Every row gives one point. To make a cloud, some directions were put in groups of two or more. Within a group, all points are equally far from the middle, so they leave a hole (a ring in 2 directions, a hollow ball in 3). The other directions are filled evenly. Then the cloud was stretched, turned, moved and blurred a little. How many holes are there, and how many directions does each take, smallest first?

Cloud (13 x 2):
[[.16,.42],
[-.40,.16],
[-.19,-.19],
[.25,-.43],
[-.34,.02],
[.55,-.39],
[.22,-.43],
[-.20,.48],
[-.40,.15],
[-.01,-.33],
[.41,-.45],
[-.24,.46],
[-.40,.31]]
Holes: 1 (2)

Cloud (13 x 2):
[[.10,-.04],
[.45,-.19],
[-.22,-.62],
[-.02,-.63],
[.42,-.39],
[-.30,-.51],
[-.01,-.61],
[-.04,-.15],
[.52,-.40],
[-.03,.15],
[-.19,-.24],
[.00,-.01],
[.16,-.49]]
Holes: 0

Cloud, 19 rows:
[[-.42,.25,.06],
[-.17,.53,-.34],
[-.57,.23,.47],
[.01,.69,-.24],
[.23,.48,.61],
[-.23,-.49,-.03],
[-.25,.26,-.18],
[-.07,.21,-.12],
[.12,.32,.21],
[.01,-.31,-.20],
[.33,-.09,.69],
[.35,-.37,-.32],
[.30,.38,.25],
[-.42,.09,.25],
[-.38,-.21,.35],
[.53,.57,-.14],
[.53,-.18,.09],
[-.34,.46,-.11],
[-.33,-.13,.19]]
Holes: 0

Cloud:
[[.45,-.32,-.41],
[-.34,.04,.60],
[-.26,.02,.68],
[-.20,-.33,.26],
[.25,.30,-.56],
[.26,-.33,-.04],
[-.21,-.01,.66],
[-.16,-.35,.24],
[.21,-.15,.26],
[.36,.29,-.60],
[-.38,.14,.52],
[.04,-.26,.28],
[-.27,-.37,.17],
[-.36,.21,.36],
[.30,-.31,-.09],
[.54,-.17,-.54],
[-.25,.31,.09],
[.56,.08,-.60],
[-.37,-.19,-.14],
[-.19,-.47,.09],
[-.38,.02,.28]]
Holes: 1 (2)

Cloud (27 x 4):
[[.45,.11,.29,-.38],
[-.24,-.18,.48,-.14],
[-.03,.33,-.55,-.04],
[-.45,.52,-.17,.02],
[-.12,-.32,.02,.66],
[.07,.34,.48,.52],
[-.39,.08,-.23,.59],
[.22,-.51,.16,.43],
[-.17,-.18,.57,-.06],
[.06,-.04,-.53,-.32],
[.07,-.21,-.53,-.23],
[.01,-.27,.28,.66],
[.23,-.21,.40,-.36],
[-.40,-.18,-.19,.53],
[-.46,-.05,-.22,.51],
[-.48,-.23,.05,-.11],
[.01,.12,.30,.72],
[-.08,-.23,-.27,-.44],
[.23,.22,.12,-.53],
[.05,.21,-.20,-.54],
[-.54,.45,-.03,.06],
[-.09,-.35,-.39,-.26],
[-.54,-.13,.12,-.05],
[-.26,.38,-.41,.33],
[.58,.24,.05,.19],
[-.11,.25,-.20,.65],
[-.12,.08,.67,.33]]
Holes: 2 (2, 2)

Cloud, 27 rows:
[[.37,-.45,-.03,-.31],
[-.19,-.43,.02,.53],
[.07,.21,.40,.05],
[.05,-.58,.28,-.07],
[-.15,.37,.22,-.19],
[-.30,-.44,-.09,.52],
[.02,.18,.33,.16],
[-.63,.14,.04,-.50],
[.05,.11,.30,.27],
[-.45,.28,-.46,-.25],
[-.61,.41,-.25,-.28],
[.06,-.23,-.42,-.20],
[.54,-.58,.18,-.34],
[.36,-.68,.30,.19],
[.62,-.32,-.12,-.44],
[.16,-.63,.17,.18],
[.24,-.22,.17,-.57],
[-.24,.41,-.37,-.06],
[-.35,-.40,.27,.39],
[.45,-.16,.27,-.67],
[.40,-.54,-.15,-.15],
[.23,-.08,.39,.31],
[-.08,-.23,.29,-.56],
[-.19,-.37,-.12,-.13],
[.00,.32,.39,-.41],
[-.25,-.07,.16,-.55],
[.14,-.24,.13,.55]]
Holes: 1 (2)

Cloud (51 x 6):
[[.53,-.26,-.04,-.32,-.05,-.28],
[.06,.28,-.31,.08,-.52,.05],
[.21,-.15,-.45,.30,-.22,-.02],
[.67,-.11,-.05,-.24,.59,-.08],
[.44,.32,-.12,.21,-.04,-.65],
[.10,-.32,-.12,.83,.25,.04],
[-.38,.17,-.16,.03,.00,-.05],
[-.33,.66,-.07,-.09,.31,-.10],
[-.16,-.17,.24,.53,.35,.39],
[.11,.50,.38,.04,-.04,-.11],
[-.26,.10,.12,-.83,.22,-.13],
[-.57,.17,-.07,-.28,.14,-.04],
[-.08,.53,.33,.07,.13,-.23],
[-.33,-.06,-.02,-.23,-.34,.13],
[-.01,.70,-.38,.56,-.46,.23],
[.18,.14,.14,.33,.01,-.41],
[.00,-.22,-.10,-.20,-.29,-.03],
[.31,-.53,.15,.49,.10,.08],
[-.29,.62,-.16,-.52,.19,.16],
[-.12,.19,-.33,-.03,.16,.49],
[-.03,.09,-.17,-.06,-.58,-.33],
[-.23,-.11,-.16,-.31,.38,.32],
[.22,.62,.21,-.62,.15,-.04],
[.10,.52,-.39,-.18,.15,.09],
[.46,.03,-.32,.22,-.18,-.62],
[-.02,.75,.29,.45,-.47,-.02],
[.07,.20,-.16,-.49,-.03,-.16],
[-.08,.78,-.24,.48,-.26,.13],
[-.27,-.10,-.32,.04,.18,.30],
[.13,.92,.01,.32,.23,.02],
[.35,.17,.23,.10,.14,-.05],
[.07,.80,.28,-.07,-.11,-.56],
[-.41,.53,-.16,.37,.36,.31],
[.19,-.17,-.27,-.60,.51,-.47],
[.50,.20,-.41,.67,-.11,-.22],
[-.25,-.03,-.11,.56,.17,.07],
[-.25,.03,-.12,-.30,.37,-.38],
[-.12,-.30,.31,.18,.20,.28],
[.25,-.42,.39,.09,-.26,-.34],
[.01,.01,.41,-.29,.66,-.52],
[.01,-.26,.33,-.20,-.48,-.13],
[.25,-.45,.29,-.23,.58,-.23],
[-.02,-.10,.28,-.41,-.07,-.06],
[.03,-.07,.21,-.91,.38,-.33],
[.20,-.25,.14,.16,.94,.13],
[-.36,.01,.06,.22,-.26,-.32],
[.11,-.80,.33,-.50,.56,-.36],
[.10,.94,-.15,.34,.40,.10],
[.52,.56,-.14,.51,.21,-.17],
[-.01,.39,.03,.35,.13,-.18],
[-.07,-.25,.40,.36,-.14,-.17]]
Holes: 1 (2)

Cloud (54 x 6):
[[.17,-.25,.13,-.33,.55,-.64],
[.27,-.61,.11,.06,.05,-.16],
[.38,-.54,-.45,-.31,-.12,-.12],
[-.32,-.21,.79,.42,.25,-.32],
[.60,.13,.67,-.04,.27,-.13],
[-.04,-.91,.11,.00,.36,-.14],
[-.81,-.10,-.14,.06,-.07,-.01],
[.04,-.12,-.33,.24,.19,.02],
[-.04,-.54,-.42,-.39,-.16,.11],
[-.08,.34,.83,.34,.16,-.15],
[-.14,.29,-.29,.02,-.22,.61],
[.08,-.27,-.38,.32,-.04,.48],
[-.23,-.04,.71,.02,.17,-.12],
[.92,-.31,-.70,-.31,.03,.21],
[-.30,.01,-.19,-.28,.50,-.08],
[.32,-.05,.54,.31,-.21,.43],
[.00,-.54,-.51,-.39,.22,-.39],
[.09,-.10,.49,.13,.37,-.15],
[-.04,.19,.71,.09,.34,-.23],
[-.47,-.43,-.03,-.19,-.11,.14],
[.16,-.08,-.07,-.15,-.22,-.22],
[-.08,.04,-.40,-.26,-.03,.47],
[.65,-.18,-.11,.19,.21,.22],
[-.54,-.30,-.38,.17,.08,-.06],
[.23,.00,-.01,-.35,-.21,.01],
[-.68,.22,.67,.48,.22,.01],
[.43,-.12,-.11,-.01,.10,-.09],
[.54,.15,.54,-.11,.12,.08],
[.07,.43,-.17,.03,-.28,.41],
[.11,-.30,.21,-.06,.27,-.70],
[-.31,-.47,-.35,-.13,-.19,.23],
[.39,.49,.61,.17,-.05,-.13],
[.27,.35,-.26,-.04,-.29,.53],
[-.53,.02,-.16,-.27,.10,-.03],
[-.04,-.76,-.09,-.14,.29,-.34],
[-.16,-.66,.10,.06,.50,-.12],
[.23,-.48,-.33,-.21,.51,-.07],
[.69,-.48,-.44,-.11,-.12,-.05],
[.40,-.51,.31,-.39,.67,-.42],
[.46,-.17,-.42,.11,-.04,-.17],
[-.30,.51,.10,.29,-.01,.41],
[.33,-.74,.31,-.06,.28,-.27],
[.85,.15,.33,.18,.41,-.22],
[-.06,-.31,.50,.28,.23,-.22],
[.25,-.63,-.55,-.48,.27,-.11],
[-.18,-.09,-.13,-.23,.14,.28],
[-.31,-.22,.86,.10,.22,-.21],
[.29,-.43,.09,-.58,.51,-.13],
[.21,-.19,-.19,-.54,.30,.15],
[.13,-.49,-.20,-.23,.03,-.71],
[.13,-.10,.16,.06,-.39,.00],
[.40,-.04,.79,.47,.06,-.21],
[-.13,.11,.13,.30,.14,-.05],
[.55,-.07,-.23,-.13,.08,-.44]]
Holes: 0

Cloud (56 x 6):
[[.31,-.04,.00,.61,.14,-.03],
[.13,.53,.01,-.20,.49,.24],
[-.20,.21,.27,.25,-.37,-.39],
[-.14,.53,-.21,-.41,-.33,.04],
[-.01,-.06,.08,.34,-.03,-.84],
[.06,-.16,-.04,.27,.59,-.57],
[.19,.09,.51,-.05,-.26,-.07],
[.41,.17,.07,.44,-.29,-.33],
[.55,.01,.25,.30,.22,-.56],
[-.21,.02,-.01,-.50,.12,.16],
[-.01,.24,.25,-.63,-.25,-.04],
[.16,.22,.11,-.54,-.06,.35],
[.13,.00,.40,.58,.22,-.60],
[-.41,-.01,.44,.70,.52,-.40],
[.40,.48,-.33,-.39,.61,.40],
[-.32,.02,.45,-.09,-.23,-.48],
[.48,-.30,.09,.15,.01,-.01],
[.37,.25,.80,-.26,.20,-.62],
[-.11,.24,.38,-.17,.12,.09],
[.04,.23,.27,-.67,.16,-.51],
[-.63,-.17,-.39,.03,.06,-.18],
[-.16,.42,-.35,-.41,.24,.17],
[-.09,.52,-.35,-.60,-.38,.10],
[-.16,.05,.35,.12,-.10,.12],
[-.25,.11,.45,-.08,.29,-.75],
[-.08,-.55,.19,.09,.23,-.02],
[-.03,.01,.46,-.31,.28,.23],
[-.02,.32,-.33,-.33,.34,-.40],
[.25,.24,.65,-.01,.10,-.26],
[.06,-.07,.19,-.19,.60,.49],
[-.45,-.07,.38,-.01,-.33,-.32],
[-.66,.09,-.21,.19,.06,.18],
[.24,.09,.57,.31,.05,-.42],
[.06,-.03,-.24,.51,.51,.31],
[.01,.19,.53,.16,.20,-.13],
[.05,.10,-.09,.67,-.04,-.48],
[.14,-.02,-.34,-.04,.52,.43],
[.15,-.15,.68,.27,.02,-.55],
[-.07,.07,-.17,-.28,.36,.48],
[-.05,-.34,.26,-.18,.54,-.25],
[.37,-.28,.06,.18,.71,-.15],
[-.11,-.15,-.38,.44,.51,-.31],
[.08,-.41,-.22,.53,.34,-.13],
[.54,.03,.50,-.24,-.02,.10],
[.25,.30,.03,-.94,.26,.06],
[-.05,-.33,.71,.31,.48,-.71],
[.26,.23,-.34,-.66,.32,.02],
[.63,.21,-.19,-.07,-.11,.38],
[-.22,-.12,.40,-.16,.37,-.65],
[-.02,.40,.42,-.22,-.08,-.30],
[.36,.09,.47,.39,.26,-.55],
[-.40,.35,-.34,-.10,-.04,.06],
[-.10,.17,-.44,-.20,.64,.10],
[.05,-.22,.21,.30,-.14,-.78],
[.23,-.19,.68,.29,.07,-.39],
[.28,-.10,.33,.54,-.13,-.48]]
Holes: 1 (4)

Cloud:
[[-.24,-.11,-.28,-.21,-.42,.15,.01,-.49],
[-.02,.22,-.13,-.07,-.22,.94,-.15,.22],
[.52,.01,-.02,-.07,.16,.01,.20,.28],
[.15,.14,.25,-.08,.20,.66,-.01,-.11],
[-.19,-.17,.13,.09,-.26,.55,-.15,-.40],
[-.33,-.27,.12,-.34,.28,.43,-.32,-.26],
[-.25,-.19,.05,.39,-.75,-.05,.29,-.19],
[.03,.05,.43,-.09,-.32,.62,-.27,-.28],
[.38,.46,-.40,-.06,.08,.37,-.33,-.49],
[-.38,.22,.15,.21,-.19,.63,-.08,-.27],
[-.23,-.02,-.15,-.13,-.16,.32,-.09,.42],
[-.09,.07,.35,-.12,-.20,.40,-.51,-.31],
[.55,.17,-.38,-.20,.07,.05,-.43,-.41],
[.56,.51,-.02,.20,-.10,.43,.04,.15],
[-.04,.15,.15,.28,.15,.48,-.39,.06],
[-.08,.22,-.34,-.75,.21,.58,-.25,-.45],
[-.08,.08,-.03,-.21,-.30,.66,-.06,.10],
[.04,.06,-.27,-.07,-.01,.42,-.33,-.22],
[.29,-.34,-.26,.13,-.17,.00,.50,-.06],
[.48,.67,.01,-.02,.10,.21,.00,-.34],
[.44,.37,-.03,.35,.52,-.05,.15,-.12],
[.03,-.32,.02,.24,-.04,.13,.22,-.34],
[-.19,-.03,.04,.38,-.50,-.04,.31,-.08],
[-.25,-.46,.06,.23,-.11,.25,-.27,.36],
[-.29,.29,.46,-.10,-.24,.57,-.24,.16],
[.22,.26,.18,-.31,.25,.02,.05,-.30],
[.50,.40,-.11,-.45,.39,.41,-.28,-.61],
[.74,.40,-.42,-.01,.42,.10,-.02,-.51],
[.16,.39,-.36,-.16,-.27,.76,-.42,-.07],
[.64,-.09,.02,.01,.18,-.09,.41,.14],
[-.44,-.01,-.12,-.32,-.31,.36,-.27,.18],
[-.29,-.39,.09,.25,-.49,.23,-.29,.27],
[.79,.19,-.38,.28,.54,.15,.06,-.52],
[.18,.19,.10,-.23,.05,.05,-.27,-.54],
[-.28,-.07,.37,-.19,.06,.08,-.13,-.24],
[.44,-.23,-.36,.10,-.50,.04,.00,.06],
[-.14,-.42,-.23,-.16,.09,-.16,.20,.13],
[.26,.22,.11,-.49,-.07,.27,-.12,-.32],
[-.26,-.05,-.34,.22,-.38,-.20,.32,.24],
[.58,-.29,-.07,-.35,-.23,.42,.14,-.33],
[-.42,-.34,-.13,-.42,-.65,.34,-.21,-.06],
[.17,.08,-.24,.11,-.11,-.18,.08,.17],
[-.69,.12,.20,-.23,-.08,.29,-.04,.00],
[.67,-.09,-.25,.09,-.27,-.14,-.03,-.31],
[-.75,.08,.09,-.01,-.29,.41,-.31,-.07],
[.09,.10,-.03,-.01,-.51,.52,-.09,.13],
[.35,.13,-.52,-.23,.02,-.04,-.20,-.38],
[-.69,-.27,.26,.01,-.50,.12,.01,.26],
[-.02,.04,-.10,.00,-.32,.28,-.01,-.03],
[.00,.09,-.02,.00,-.01,-.01,.17,-.11],
[.39,.18,.02,.23,.01,.33,.21,-.26],
[-.04,-.21,-.13,-.31,.38,-.12,-.28,-.22],
[-.58,-.20,.13,.11,-.51,-.35,.38,.15],
[-.39,-.48,.05,.24,-.12,.34,-.13,.21],
[-.13,-.17,.05,-.27,-.14,-.11,.22,-.30],
[-.35,-.20,.06,.11,-.40,.55,-.37,.08],
[-.50,.15,-.14,.04,.16,-.29,-.15,.07],
[.16,.39,-.09,.15,-.13,.80,-.67,-.09],
[-.10,-.48,.11,-.41,-.07,.46,.10,-.09],
[-.08,.21,.11,.20,-.10,.06,.37,.24],
[.24,.36,-.39,-.04,.04,.04,.41,-.16],
[-.01,-.20,-.48,-.38,.11,.45,-.22,-.11],
[.04,.39,.05,.24,.05,.33,.13,-.09],
[.03,-.38,.32,-.24,.04,.65,-.08,-.05],
[.01,.36,-.17,-.30,-.03,.45,-.67,-.17],
[-.27,.14,.21,.06,-.74,.15,-.01,-.10],
[-.01,.15,.30,.21,-.10,-.20,.30,-.22],
[.32,.36,-.39,-.04,-.12,.13,.04,-.21],
[.41,.61,-.18,.17,-.03,-.09,-.21,-.70],
[.02,.04,.02,-.27,.44,.67,.34,-.03],
[-.22,-.32,.07,-.29,-.24,.27,-.31,-.42],
[-.12,-.15,-.44,.25,.29,.24,.01,-.22],
[.08,.36,.16,-.17,.12,.41,-.17,-.67],
[-.32,.02,.40,-.02,-.11,.12,-.26,.19],
[-.55,.28,-.10,.01,.20,.08,.08,-.10],
[.52,-.18,.11,-.16,-.17,.67,-.03,-.22],
[-.36,-.38,-.30,-.74,.31,.16,-.33,-.08],
[.23,.04,-.25,.28,-.12,.15,.45,.06]]
Holes: 0

Cloud, 87 rows:
[[-.42,-.18,.15,-.02,-.44,-.56,-.28,.72],
[-.13,.10,.15,.60,-.81,-.27,-.11,.16],
[.05,-.63,.31,.14,-.20,.21,-.04,.34],
[.10,-.40,.01,-.33,.07,.33,-.54,.52],
[-.39,-.27,-.43,.15,.27,-.04,.60,.38],
[-.07,.12,-.43,.36,-.22,-.24,-.17,-.10],
[-.56,-.24,-.07,.31,-.02,.00,.49,-.27],
[-.16,-.18,.28,-.09,-.22,.64,.13,.52],
[-.13,-.52,.29,-.27,-.02,.33,-.27,.34],
[-.39,.46,.36,.54,-.57,.42,-.04,-.11],
[-.09,-.22,.04,.57,-.39,.62,-.19,-.07],
[-.42,.14,-.41,.28,-.31,.40,.33,-.25],
[-.14,-.05,-.16,-.21,-.24,.07,-.68,.55],
[.29,.08,-.15,.13,-.45,.23,-.33,.23],
[.08,-.47,.29,-.25,-.11,-.38,.42,.36],
[.09,.44,.10,.21,.01,.22,-.48,.24],
[.29,-.07,-.57,.38,.24,.56,-.46,.10],
[-.53,.15,.16,.10,-.76,.02,-.18,-.09],
[.26,-.10,-.06,-.03,-.21,.02,-.74,.57],
[-.13,.52,.18,.52,-.58,-.28,-.31,-.01],
[.28,.12,.37,.25,-.57,-.10,-.56,.37],
[-.36,.27,-.04,.24,.04,-.01,-.10,.74],
[.19,-.23,-.37,.35,-.13,-.22,.55,-.28],
[-.53,-.27,.09,-.27,-.24,.92,-.13,.23],
[-.08,-.13,.15,-.08,-.44,.15,-.73,.39],
[-.03,-.07,.17,.18,.43,.41,-.02,.32],
[-.17,-.25,.14,.08,-.07,-.21,.08,-.40],
[.22,-.12,-.05,-.20,.06,-.22,.71,.06],
[-.11,-.12,.46,.46,-.33,-.42,.69,-.08],
[-.10,-.70,.00,-.09,.24,.28,-.25,.25],
[-.23,.09,.36,.32,-.05,.67,.11,.05],
[.29,-.19,.25,.04,-.06,.20,.61,-.08],
[-.66,-.05,-.26,-.52,.04,.14,.23,.38],
[-.01,-.24,.08,.36,.32,.51,.14,.30],
[.38,-.21,-.29,.34,.10,.02,.25,-.63],
[.27,.13,.11,.47,.31,.37,.11,.06],
[.05,-.43,.04,.67,.11,-.34,.16,-.08],
[-.07,.36,.13,.51,-.14,-.66,.20,-.09],
[-.43,.09,.14,.11,.10,-.11,.44,-.30],
[-.20,-.14,-.39,-.38,-.24,.05,.20,.48],
[-.39,.21,-.01,.11,.14,-.50,.01,.42],
[-.71,-.42,-.23,-.31,-.13,.16,.54,.51],
[.04,.12,-.09,-.06,-.07,-.22,-.56,.90],
[.02,-.11,.28,.38,.29,.27,-.02,.35],
[.02,-.16,.57,.34,-.30,.31,.40,-.17],
[.20,-.28,-.07,.14,.49,-.47,.42,.54],
[-.32,-.40,.35,.16,.00,-.09,.63,.15],
[-.36,.09,-.18,-.34,-.21,.84,.00,.17],
[.14,-.27,.06,.11,-.50,.36,-.18,.46],
[-.30,-.27,.05,-.11,.17,.58,.54,-.44],
[.19,-.36,-.57,.04,.13,-.18,.35,-.14],
[.06,-.46,-.04,.14,-.10,.50,.37,-.50],
[.32,-.03,.17,.88,-.31,.23,-.32,-.27],
[-.44,-.21,-.40,.26,-.02,.04,-.21,.60],
[-.43,-.16,-.05,-.21,.11,-.22,.64,.70],
[-.52,.04,-.23,-.32,-.10,.31,.83,-.14],
[.05,.03,-.05,-.04,.29,.25,.63,-.41],
[.25,-.17,.27,.74,.16,.00,-.04,.18],
[-.16,.44,.12,.50,-.21,-.52,.09,.39],
[-.02,.20,.03,.31,-.07,-.23,-.85,.65],
[-.14,-.45,-.28,.18,-.27,-.14,.53,-.14],
[-.08,-.09,.58,.20,-.27,.32,.37,-.28],
[.10,-.13,-.26,.38,.31,-.60,.42,.50],
[.25,-.43,.01,.19,-.07,.02,-.63,.79],
[.39,.40,.01,.53,-.33,-.01,-.53,.10],
[-.55,-.52,-.31,-.46,.02,.07,.50,.37],
[-.66,-.05,.00,-.48,.02,-.10,.36,.53],
[.31,.32,.10,.39,.10,.47,-.02,-.14],
[-.68,.20,.28,.41,-.50,.23,.21,.32],
[-.19,-.06,.35,-.01,-.08,.21,.73,-.40],
[.03,-.15,.07,-.05,-.29,.86,.17,-.14],
[.39,.08,.06,.75,.33,.14,.14,-.21],
[-.24,.12,.00,.04,.29,.45,-.57,.42],
[-.58,-.04,.40,.04,-.49,-.49,.07,.74],
[.14,.37,.27,.34,.08,.31,-.24,.14],
[.06,-.23,-.15,.49,-.29,-.66,.20,.34],
[.47,.07,-.18,.48,.23,-.60,.06,-.28],
[-.46,.11,-.16,.24,-.60,.36,.51,-.27],
[.21,-.41,.01,-.22,-.01,-.63,.18,.38],
[-.27,-.17,.23,-.22,-.49,.51,.04,.66],
[.13,-.46,-.29,-.06,.56,.39,-.46,.68],
[.13,-.44,.26,.34,-.28,-.07,.64,-.14],
[.08,-.16,-.38,.01,-.25,.13,-.23,.66],
[-.32,.10,-.23,-.26,.09,-.34,-.22,.57],
[-.26,-.26,.43,.22,-.10,.25,.09,-.33],
[-.23,-.19,-.13,.19,-.37,-.54,-.33,.41],
[.37,.32,.41,.48,-.43,.05,-.28,.15]]
Holes: 2 (2, 6)
